Each row of a before or after table is a point. One or more steps were done to the points. Then noise was added and the rows were shuffled. The steps act on how far a point lies along the listed directions, d1 being the first. What was done? A step turns or swaps two directions, mirrors them in a line or flattens them onto one, adds a multiple of one to another, or multiplies one. Angles are multiples of 10 degrees, from the lower direction toward the higher: turns from -170 to 170, lines from 10 to 170 but not 90. Use the fewest steps. Two steps may share a direction if one is a turn and the other turns, adds or multiplies; they go together, in the order done. Otherwise the lowest direction goes first.

Directions:
(1): [-0.30 -0.40]
(2): [ 0.40 -0.30]
Before (12 x 2):
[[ 0.02  0.00]
 [ 0.17 -0.12]
 [ 0.16  0.15]
 [-0.41 -0.16]
 [ 0.14  0.13]
 [ 0.09  0.17]
 [ 0.15  0.06]
 [ 0.28  0.06]
 [ 0.34  0.03]
 [ 0.03 -0.34]
 [ 0.10  0.22]
 [ 0.18  0.15]]
After (12 x 2):
[[ 0.01  0.04]
 [ 0.24  0.64]
 [ 0.31  0.46]
 [ 0.19  0.40]
 [ 0.36  0.55]
 [-0.64 -0.47]
 [-0.50 -1.03]
 [ 0.21  0.70]
 [ 0.37  0.44]
 [ 0.36  0.59]
 [-0.15  0.14]
 [ 0.47  0.54]]
Steps: multiply d1 by 3; multiply d2 by -1

Directions:
(1): [ 0.36 -0.54  0.09  0.30 -0.45  0.17]
(2): [ 0.17 -0.31 -0.56 -0.37  0.27  0.33]
(3): [ 0.39  0.33 -0.49  0.09 -0.27 -0.41]
(4): [-0.03  0.45 -0.13  0.27 -0.16  0.66]
(5): [ 0.27  0.19  0.32 -0.65 -0.33  0.12]
(6): [0.61 0.13 0.28 0.17 0.51 0.04]
Before (8 x 6):
[[-0.78  0.01 -0.39  0.51 -0.35  0.20]
 [ 0.18  0.27 -0.30  0.20  0.18  0.18]
 [ 0.15  0.22  0.09 -0.22  0.09  0.22]
 [ 0.10  0.18 -0.34 -0.06 -0.14  0.14]
 [ 0.12 -0.19 -0.14 -0.24  0.22  0.05]
 [ 0.30 -0.30  0.33 -0.22  0.03 -0.43]
 [ 0.28 -0.10  0.03  0.04 -0.05  0.36]
 [ 0.38  0.07 -0.20 -0.01 -0.34  0.23]]
After (8 x 6):
[[ 0.44  0.25 -0.11  0.06 -0.29  0.52]
 [ 0.22  0.52  0.03  0.15 -0.17  0.43]
 [ 0.21 -0.19  0.15 -0.06  0.37 -0.20]
 [ 0.20 -0.90  0.15 -0.80  0.06 -1.04]
 [-0.28  0.82 -0.13  1.04 -0.47  0.35]
 [ 0.67  0.51  0.01 -0.12 -0.58  0.44]
 [ 0.15  0.48 -0.35  0.28  0.07  0.66]
 [-0.12  0.12  0.07 -0.03  0.23  0.59]]
Steps: add 1.5 times d1 to d3; turn d3 and d5 by 40 degrees; swap d2 and d6; multiply d4 by 2.5

Directions:
(1): [ 0.24  0.87  0.12 -0.21  0.19  0.25  0.04  0.38 -0.07]
(2): [-0.09  0.01 -0.42  0.75  0.08  0.38  0.39  0.28  0.11]
Before (13 x 9):
[[ 0.23  0.76  0.28 -0.38 -0.01  0.23 -0.01  0.30 -0.10]
 [ 0.02 -0.44  0.66 -0.72 -0.23 -0.53 -0.41 -0.55  0.01]
 [ 0.24  0.39 -0.06  0.13  0.09  0.40  0.22  0.31 -0.09]
 [ 0.35  0.35  0.29 -0.19  0.20  0.04  0.02  0.28  0.09]
 [ 0.09  0.54  0.15 -0.44  0.25  0.07 -0.07  0.28 -0.19]
 [ 0.16  0.18  0.08 -0.01  0.09 -0.21  0.03  0.23  0.03]
 [ 0.02 -0.71  0.25 -0.72 -0.34 -0.55 -0.49 -0.51  0.01]
 [ 0.11 -0.43  0.41 -0.65 -0.03 -0.56 -0.33 -0.36  0.00]
 [ 0.04 -0.82  0.26 -0.70 -0.13 -0.45 -0.36 -0.48 -0.15]
 [ 0.06 -0.56  0.40 -0.52 -0.11 -0.45 -0.49 -0.55 -0.09]
 [ 0.25 -0.45  0.31 -0.56 -0.25 -0.69 -0.24 -0.62 -0.04]
 [ 0.13  0.43 -0.16 -0.13  0.24  0.04  0.14  0.12 -0.16]
 [-0.10 -0.24  0.28 -0.45 -0.13 -0.65 -0.13 -0.54 -0.04]]
After (13 x 9):
[[-0.08 -0.99  0.07 -0.36 -0.38 -0.50 -0.34 -0.54  0.07]
 [ 0.12 -0.25 -0.08  0.45  0.14  0.14  0.29  0.22  0.20]
 [ 0.08 -0.06 -0.08  0.24  0.05 -0.17  0.13  0.19  0.06]
 [-0.04 -1.02  0.14 -0.51 -0.11 -0.40 -0.24 -0.52 -0.15]
 [-0.20 -0.30 -0.39  0.51  0.13  0.17  0.26  0.18  0.02]
 [ 0.20  0.29 -0.13  0.27  0.05  0.45  0.24  0.28 -0.03]
 [-0.08 -0.89  0.21 -0.16 -0.14 -0.40 -0.40 -0.61 -0.02]
 [ 0.10 -0.81  0.08 -0.08 -0.30 -0.63 -0.08 -0.67  0.01]
 [-0.16 -0.22 -0.31  0.72 -0.14  0.38  0.37  0.20  0.04]
 [-0.06 -0.94  0.10 -0.08 -0.13 -0.45 -0.16 -0.40  0.07]
 [-0.23 -1.08  0.28  0.00 -0.31 -0.47 -0.11 -0.60  0.15]
 [-0.22 -0.57  0.02 -0.13 -0.19 -0.57  0.01 -0.57  0.00]
 [-0.01  0.10 -0.39  0.24  0.18  0.08  0.26  0.11 -0.07]]
Steps: swap d1 and d2

Directions:
(1): [ 0.54  0.19  0.12  0.08  0.40 -0.14 -0.73  0.07 -0.45  0.31  0.06  0.01
 -0.51 -0.36]
(2): [ 0.34  0.00 -0.28  0.38 -0.11  0.54  0.28 -0.01  0.54  0.22 -0.32  0.47
 -0.61 -0.07]
Before (13 x 14):
[[-0.38 -0.23 -0.09 -0.21 -0.30  0.06  0.07  0.01 -0.14 -0.06  0.18 -0.27
   0.19  0.22]
 [ 0.12 -0.06 -0.20  0.49 -0.18  0.40  0.05  0.00  0.54  0.10 -0.23  0.46
  -0.51  0.14]
 [ 0.24  0.11  0.05 -0.19  0.16 -0.16 -0.55  0.17 -0.54 -0.05  0.26 -0.29
  -0.21 -0.29]
 [-0.24  0.03  0.24 -0.28  0.33 -0.50 -0.58  0.06 -0.59  0.03  0.34 -0.60
   0.49 -0.05]
 [-0.49 -0.28  0.07 -0.26 -0.07 -0.16 -0.12  0.18 -0.17  0.05  0.30 -0.42
   0.25  0.01]
 [-0.18  0.16  0.12 -0.01 -0.06 -0.31 -0.06  0.00 -0.14 -0.21  0.10 -0.38
   0.24 -0.43]
 [ 0.90  0.00 -0.22  0.57  0.07  0.36 -0.26  0.20  0.47  0.69 -0.20  0.40
  -1.28 -0.31]
 [-0.10  0.18  0.67 -0.50  0.51 -0.83 -0.71  0.09 -0.84 -0.19  0.11 -0.61
   0.27  0.04]
 [ 0.28  0.00  0.00  0.10  0.22 -0.09 -0.07 -0.20  0.09  0.10 -0.27  0.15
  -0.30 -0.20]
 [-0.12  0.25  0.15 -0.28  0.25 -0.49 -0.36  0.16 -0.64  0.19  0.31 -0.39
   0.31 -0.13]
 [ 0.44 -0.20 -0.49  0.33 -0.61  0.78  0.75  0.00  1.06  0.23 -0.73  0.99
  -0.58  0.13]
 [-0.01 -0.13  0.29 -0.17  0.16 -0.32 -0.58  0.07 -0.56  0.13  0.26 -0.25
   0.19 -0.24]
 [ 0.23  0.05  0.02  0.40 -0.06  0.50 -0.05  0.01  0.32  0.17 -0.20  0.19
  -0.36  0.11]]
After (13 x 14):
[[-0.12  0.11 -0.12  0.23 -0.27  0.06  0.42  0.02  0.35 -0.18 -0.18 -0.13
   0.06 -0.34]
 [ 0.19  0.10  0.35  0.09  0.28 -0.01 -0.59  0.01 -0.42  0.11  0.12 -0.18
  -0.05  0.03]
 [ 0.35  0.14  0.45 -0.51  0.35 -1.05 -1.17  0.16 -1.13  0.09  0.32 -0.30
   0.34 -0.26]
 [-0.02 -0.10 -0.12  0.22 -0.31  0.58  0.94  0.02  0.99 -0.12 -0.68  0.45
  -0.40  0.41]
 [-0.49 -0.37 -0.15 -0.01 -0.28  0.25  0.34  0.11  0.32  0.05  0.09 -0.14
   0.03  0.12]
 [ 0.86  0.12  0.12  0.23  0.40 -0.30 -1.02  0.24 -0.42  0.68  0.23 -0.11
  -0.97 -0.49]
 [-0.27 -0.15 -0.37  0.39 -0.30  0.60  0.65 -0.04  0.82  0.09 -0.28  0.20
  -0.06  0.15]
 [-0.06  0.11 -0.36  0.20 -0.25  0.40  0.65  0.11  0.55  0.24 -0.22  0.24
  -0.19  0.11]
 [ 0.07 -0.25 -0.11  0.27 -0.32  0.52  0.34  0.01  0.54  0.21 -0.19  0.37
  -0.29 -0.10]
 [ 0.31 -0.01 -0.33  0.16 -0.25  0.50  0.18  0.12  0.30 -0.05 -0.16  0.25
  -0.54 -0.14]
 [ 0.16  0.08  0.28  0.08  0.23 -0.40 -0.82  0.07 -0.39  0.10  0.21 -0.12
  -0.09 -0.02]
 [ 0.28  0.03  0.05  0.06  0.26 -0.21 -0.26 -0.20 -0.10  0.09 -0.18  0.07
  -0.29 -0.21]
 [-0.35 -0.23 -0.18 -0.15 -0.41  0.18  0.18  0.01 -0.02 -0.06  0.11 -0.28
   0.14  0.21]]
Steps: mirror d1 and d2 in the line at 30 degrees
